Rows are points. To make a cloud, some directions were put in groups of two or more. Within a group, all points are equally far from the middle, so they leave a hole (a ring in 2 directions, a hollow ball in 3). The other directions are filled evenly. Then the cloud was stretched, turned, moved and blurred a little. How many holes are there, and how many directions does each take, smallest first?

Cloud (13 x 2):
0: +0.18 -0.08
1: -0.06 -0.27
2: -0.05 -0.15
3: +0.06 -0.59
4: -0.15 -0.33
5: +0.57 +0.00
6: +0.27 -0.46
7: -0.16 -0.48
8: -0.01 +0.10
9: -0.35 +0.19
10: -0.03 +0.06
11: +0.16 -0.18
12: +0.20 -0.26
Holes: 0

Cloud, 21 rows:
0: +0.47 -0.09 -0.06
1: +0.58 +0.15 +0.04
2: +0.48 +0.17 +0.05
3: +0.65 +0.02 +0.12
4: +0.32 +0.12 +0.41
5: +0.07 -0.52 +0.21
6: -0.29 +0.32 +0.00
7: +0.31 -0.11 -0.21
8: +0.14 +0.05 -0.23
9: +0.17 +0.04 -0.32
10: +0.23 +0.20 +0.48
11: -0.43 +0.13 -0.02
12: +0.31 -0.25 +0.22
13: -0.14 +0.07 +0.25
14: -0.36 +0.01 -0.04
15: +0.20 +0.04 +0.36
16: +0.11 -0.10 +0.53
17: -0.18 +0.04 -0.29
18: +0.20 +0.52 +0.10
19: +0.26 -0.10 +0.04
20: -0.08 -0.08 +0.14
Holes: 0

Cloud:
0: -0.02 +0.30 +0.35
1: -0.33 +0.02 -0.33
2: -0.09 +0.10 -0.44
3: +0.17 +0.43 +0.10
4: -0.33 -0.28 +0.09
5: +0.18 -0.24 +0.34
6: -0.33 +0.37 +0.10
7: -0.47 +0.07 -0.12
8: +0.38 +0.21 +0.07
9: -0.10 +0.50 +0.00
10: -0.22 -0.20 +0.35
11: -0.38 +0.31 -0.17
12: +0.30 -0.13 -0.25
13: -0.20 +0.13 -0.42
14: -0.04 +0.24 +0.39
15: -0.14 -0.31 -0.20
16: -0.21 +0.01 -0.40
17: +0.33 -0.20 -0.14
18: -0.30 -0.30 -0.03
19: -0.01 +0.10 +0.45
20: +0.41 +0.17 +0.06
Holes: 1 (3)

Cloud, 30 rows:
0: +0.23 -0.19 +0.06 -0.45
1: +0.05 +0.40 +0.29 -0.24
2: -0.31 +0.38 -0.05 +0.21
3: -0.15 -0.12 +0.02 -0.60
4: +0.28 -0.19 -0.24 -0.13
5: -0.23 +0.38 -0.25 -0.06
6: -0.21 +0.45 +0.23 -0.38
7: -0.26 +0.25 -0.22 -0.40
8: -0.11 +0.41 +0.39 -0.24
9: +0.03 +0.40 +0.22 -0.36
10: +0.28 -0.19 +0.01 -0.38
11: +0.10 +0.39 +0.26 -0.20
12: +0.00 +0.05 +0.25 +0.32
13: +0.00 +0.25 +0.44 +0.00
14: -0.24 +0.15 -0.18 -0.49
15: -0.46 -0.23 +0.07 -0.14
16: -0.35 +0.40 +0.38 -0.22
17: -0.04 +0.15 +0.16 +0.36
18: -0.20 +0.24 -0.07 -0.54
19: -0.07 +0.17 -0.40 -0.12
20: +0.10 -0.33 +0.29 -0.15
21: +0.05 -0.32 +0.32 -0.27
22: +0.02 +0.37 +0.16 -0.45
23: +0.20 +0.33 -0.02 +0.06
24: +0.00 -0.29 +0.09 +0.24
25: +0.15 -0.31 -0.24 -0.02
26: +0.03 +0.04 +0.37 +0.20
27: -0.09 +0.16 -0.40 -0.13
28: -0.22 +0.36 -0.27 -0.09
29: +0.04 +0.28 +0.09 -0.54
Holes: 2 (2, 2)

Cloud (56 x 6):
0: -0.31 +0.22 -0.04 -0.86 -0.16 -0.10
1: +0.03 -0.16 -0.29 -0.45 +0.20 -0.29
2: +0.02 +0.16 -0.18 -0.38 -0.35 -0.36
3: +0.32 +0.12 -0.12 -0.50 +0.09 +0.25
4: +0.25 +0.03 -0.37 -0.07 -0.10 +0.46
5: -0.36 -0.24 -0.23 -0.20 -0.03 -0.01
6: +0.00 -0.23 +0.08 +0.07 +0.12 +0.44
7: +0.20 +0.29 -0.25 +0.00 +0.46 +0.00
8: -0.40 +0.20 -0.05 +0.05 -0.04 -0.23
9: -0.12 -0.06 +0.07 -0.62 -0.33 -0.25
10: -0.31 +0.01 +0.12 +0.21 -0.04 -0.26
11: +0.32 +0.18 -0.31 -0.39 +0.18 +0.15
12: +0.02 +0.11 +0.32 +0.34 -0.12 +0.07
13: -0.08 -0.29 +0.10 -0.55 +0.18 -0.23
14: -0.26 +0.32 +0.08 -0.74 +0.14 +0.09
15: +0.10 +0.53 +0.01 -0.34 +0.26 -0.16
16: +0.16 -0.33 -0.13 +0.13 -0.30 +0.16
17: -0.03 +0.19 -0.13 -0.76 +0.11 +0.18
18: +0.25 +0.04 +0.00 -0.50 +0.09 +0.32
19: -0.24 +0.27 +0.07 -0.58 +0.37 +0.09
20: +0.27 +0.08 +0.15 -0.36 -0.46 +0.26
21: +0.01 -0.14 +0.09 -0.29 -0.51 -0.04
22: +0.00 +0.23 +0.06 -0.34 +0.20 -0.60
23: +0.32 +0.25 -0.29 -0.43 +0.21 +0.04
24: +0.20 +0.54 +0.06 -0.24 +0.09 -0.04
25: +0.27 +0.22 -0.22 +0.33 +0.26 +0.22
26: -0.34 -0.16 +0.08 +0.29 +0.12 -0.14
27: +0.29 +0.16 +0.06 -0.35 -0.48 +0.31
28: -0.06 -0.21 -0.32 -0.39 +0.14 -0.19
29: -0.07 +0.21 -0.30 +0.08 -0.18 -0.29
30: -0.08 -0.20 +0.20 +0.45 +0.24 +0.11
31: -0.34 -0.16 -0.02 -0.22 -0.40 -0.02
32: +0.05 +0.29 -0.32 +0.20 +0.32 +0.07
33: +0.08 +0.02 +0.23 -0.33 -0.45 +0.31
34: -0.26 -0.05 -0.07 +0.30 +0.22 -0.28
35: +0.05 -0.22 +0.20 -0.18 +0.26 +0.30
36: +0.18 +0.05 -0.39 -0.11 -0.12 +0.47
37: -0.51 +0.27 -0.09 -0.17 -0.15 +0.03
38: -0.27 +0.12 -0.31 -0.44 -0.50 +0.04
39: -0.25 -0.27 -0.23 -0.32 +0.10 -0.08
40: -0.06 +0.06 -0.30 +0.22 +0.00 -0.30
41: +0.10 +0.35 -0.46 -0.06 -0.35 +0.11
42: -0.33 +0.12 -0.29 -0.18 -0.09 +0.39
43: +0.18 +0.01 +0.18 -0.21 +0.28 -0.58
44: -0.09 -0.04 +0.33 -0.17 +0.53 -0.51
45: -0.11 -0.07 -0.43 -0.15 -0.33 -0.07
46: -0.29 -0.24 -0.14 -0.13 -0.33 +0.01
47: +0.37 -0.15 -0.09 +0.49 +0.00 +0.05
48: -0.39 +0.05 -0.25 -0.28 +0.20 +0.19
49: +0.04 +0.10 +0.45 +0.05 +0.04 -0.20
50: +0.25 -0.29 +0.09 -0.39 +0.11 -0.18
51: -0.05 +0.31 +0.38 -0.24 -0.01 +0.23
52: +0.50 +0.24 +0.10 -0.25 -0.05 +0.04
53: +0.09 +0.01 -0.31 -0.15 -0.10 +0.53
54: -0.18 -0.16 +0.38 -0.52 +0.07 -0.19
55: +0.21 +0.01 +0.21 -0.18 +0.29 -0.55
Holes: 3 (2, 2, 2)
